Rows are points. The points of each table are mixes of a few directions, plus a little noise. Count the directions of each table, and those that both share. Where both have some left over, give the other angles between the two spaces (their principal angles), to ten degrees, smallest first.
In the rows, zero is written as 128.

First:
[[155  99]
 [102 155]
 [174  80]
 [ 88 171]
 [156  99]
 [ 93 164]]
Second:
[[152 103]
 [167  87]
 [116 140]
 [ 77 181]]
Directions: first 1, second 1, shared 1

First, 5 rows:
[[124 135 133 136]
 [150  93 105  85]
 [ 82 200 176 216]
 [139 111 117 107]
 [145 101 110  95]]
Second, 5 rows:
[[159 129 143 125]
 [154 207 184  90]
 [140 125  71 166]
 [ 67  71 112 132]
 [122 109 131 127]]
Directions: first 1, second 3, shared 0; angles 60

First, 9 rows:
[[172 177 102 123 107 144 136 153]
 [164 129 115 139  50 135 163 148]
 [ 76 136 187 174 195  90 176 106]
 [103  65 190  79 155 123 119 154]
 [125 123  47 202  46 125 127  58]
 [107  94 101 137 113 144  85  92]
 [143 151 153 100 158 145 125 164]
 [120 123 149 121 144 150 114 137]
 [144 155 105  76 184  95 108 139]]
Second:
[[ 75 125 129 120 195 132 148 117]
 [162 100  92  62 105  20 134 109]
 [127 128 123 175 114 126 155 164]
 [106 125 122  96 158 151 107 105]
 [ 96 136 145 125 171 146 134 113]
 [197 115  81 101  28 202  29 135]
 [132 141 152 175 118 129 154 149]
 [114 141 146 187 132 153 156 158]
 [152 128 145  89 125  38 148  99]
 [118 141 145 150 133 183 114 131]]
Directions: first 5, second 4, shared 2; angles 30, 80

First, 11 rows:
[[171 184  91 236  81 141 163  99 204 128 131]
 [143 139 119 137 117 117 179 143 170 144 165]
 [157 160 113 152 105 132 142 112 128 121 152]
 [ 82  72 153  93 165 112 146 175 176 156 106]
 [140 140 116 162 114 124 169 135 186 142 142]
 [ 92  78 158  42 166 110 129 166 101 143 139]
 [149 158 113 168 107 140 118 101 126 115 122]
 [146 149 115 151 111 130 143 119 139 126 142]
 [134 133 127 123 125 129 125 123 112 124 137]
 [110 116 144  90 145 144  37  98  24  96  84]
 [ 83  79 161  51 170 130  59 134  45 115  89]]
Second (11 x 11):
[[ 94 106 106 120  86 141 134 147 133  84 117]
 [ 95 181 195 121 222 137 163 105 145 103  76]
 [125  89  97 128  87 136 145 131 111 119 140]
 [110 114  91 124  95 131 124 139 120 130 152]
 [112 117 146 139 106 136 145 118 127 101 104]
 [176 126 186 209  53  96   7 116 144 195 176]
 [148 120 108 126 135 115  53 167 148 160 183]
 [168 181  61  60 136 111 118 175 150 115  92]
 [109 168 122 136 152 120 136 101 107 185 163]
 [127 101 153 125 165 145 185 109 116 101 101]
 [144 106 143 120 171 140 196 102 107 116 103]]
Directions: first 3, second 6, shared 0; angles 50, 50, 90

First (11 x 12):
[[ 98  43 146 140 107 139  91 110 160 140  97 120]
 [127 173 108  97 169 121 158 100  81 121 177 129]
 [157 131 157 133 152 134 120 132 174 168 155 105]
 [166 183 135 128 151 124 146 146 139 144 161 120]
 [ 79  74 112 136  99 114 130  87 106 116 141 145]
 [131 119 135 143 115 124 125 134 147 137 130 128]
 [121 115 128 130 120 130 122 128 129 125 116 130]
 [166 249  92 117 131 114 175 177  71  85 128 152]
 [144 132 136 149 106 124 125 155 153 133 116 131]
 [ 95  70 125 128 103 141  99 125 122 106  66 133]
 [126 118 135 107 157 142 118 114 125 134 123 114]]
Second, 11 rows:
[[154 161 153 191 106  77 152 170 141 166 151 126]
 [150 155 148 144 144 101 126 141 138 158 157 125]
 [147 163 137 133 144 114 132 149 118 137 128 125]
 [124 149 113  95 157 139 136 112  97 112 135 127]
 [114 122 112 123 119 136 144 118 111 111 125 131]
 [101  67 116  73 139 183  79  88 148 101  98 129]
 [ 93 120  85 120 101 143 180 102  79  85 124 136]
 [115 111 117 100 138 150 117 106 124 112 122 128]
 [138 107 158 172 106  99 112 137 179 171 158 128]
 [166 154 169 149 152  96  98 155 165 177 152 121]
 [104 101 100 108 102 169 132 130 107  77  60 132]]
Directions: first 4, second 4, shared 2; angles 30, 30

First, 8 rows:
[[130 126 118 133 120 125 119 121 122 129 122 126 127 134 130 125 123 124]
 [124 137 137 120 131 127 137 136 128 135 138 129 124 125 128 126 137 137]
 [151 123 123 133 126 146 130 131 134  95 132 138 144 127 108 135 108 101]
 [126  97 146 134 159 127 132 128 163 127 107 130 143  98 136 151 129 135]
 [131  84 136 143 156 129 122 121 166 120  92 130 148  98 135 155 117 126]
 [118 111 141 129 146 120 130 127 148 139 112 125 132 111 140 140 134 142]
 [111 222  65 114  29 108 100 109   7 165 178 111  68 226 129  48 137 124]
 [133 128 157 118 155 140 153 150 155 116 143 138 139 104 118 144 137 133]]
Second:
[[133 133 123 128 120 131 127 127 120 121 133 129 127 134 122 125 125 121]
 [ 96 181  73 126  54  95  89  95  37 180 137 103  76 201 151  66 139 140]
 [166 125 130 130 131 159 142 141 141  75 145 146 153 121  93 142 104  90]
 [162 118 137 130 141 156 144 143 151  79 139 146 155 113  98 147 107  97]
 [125 120 137 128 140 127 132 130 141 131 122 128 131 117 132 136 132 134]
 [ 89  94 165 126 177 102 134 127 173 176  93 117 124  87 168 150 162 181]
 [134 134 122 128 121 132 127 127 121 121 133 129 128 134 122 125 123 121]
 [ 66 109 148 124 155  80 119 114 142 211  89 103 101 109 187 128 175 199]
 [133 129 128 128 127 132 130 129 128 121 132 130 131 128 123 129 124 122]
 [145 123 133 129 135 143 137 136 141 102 134 137 142 120 113 139 117 112]
 [160 143 111 129 108 152 130 133 113  86 149 140 138 143  96 123 103  90]]
Directions: first 3, second 2, shared 2

First, 8 rows:
[[106  89 143 171  97 145 162 110 103 172 154 112  55 192 176  82 161 102
  145 136  63 121  52 136]
 [104  60 109 112 139  79 124 145  88 126 129 126 151  90 119 101 128  97
  167 139  99 126 134 147]
 [159 165 162 128  65 144 132 188 129 120 124  72  68 136  84 143 134 137
  121 105 142 124  73  61]
 [137 182 181 109 188  99  74 127 167 121  83 183 197  39 106 118 108 147
  106 135 158 140 214 113]
 [128 145 101 152 183 157 135  45 164 140 144 196 187 159 193 143 116 159
   90 138 146 131 195 197]
 [163 173 121 140  90 174 146 134 150 119 145 102 102 177 126 172 125 162
   95 107 165 122 108 111]
 [109  23 120 133 116  64 138 165  65 146 147 117 141  91 126  74 136  91
  177 135  72 115 117 152]
 [118 185  88  79 147 160 114 111 158  80 101 115 122 140  95 194 114 129
  120 130 179 145 130 106]]
Second, 9 rows:
[[163 166 156 167 107 149 125 225 130  89 202  34  43 175 133 148  93 181
  154 129  93 149  67  60]
 [145 147 142 148 117 138 127 177 129 108 167  80  85 152 131 138 110 155
  141 129 110 139  97  95]
 [147 149 143 149 117 139 127 181 129 107 168  76  82 153 131 138 109 156
  143 128 109 139  96  92]
 [157 159 151 159 110 145 126 207 131  97 189  51  58 167 133 144 100 171
  150 129 100 145  79  73]
 [103 101 108 100 143 113 130  58 126 155  75 196 188  94 124 114 153  91
  109 128 154 112 171 176]
 [134 135 133 136 125 131 127 147 129 121 142 109 112 137 129 132 121 138
  132 129 122 131 117 116]
 [ 96  93 102  92 148 109 130  37 126 163  58 217 207  84 123 109 162  80
  103 127 161 108 184 190]
 [ 91  89 100  88 150 106 130  26 125 168  50 226 216  78 122 107 164  73
  101 128 165 106 191 197]
 [115 115 118 114 136 120 129  93 127 142 100 162 159 110 126 120 142 109
  118 128 141 121 150 153]]
Directions: first 5, second 1, shared 0; angles 40
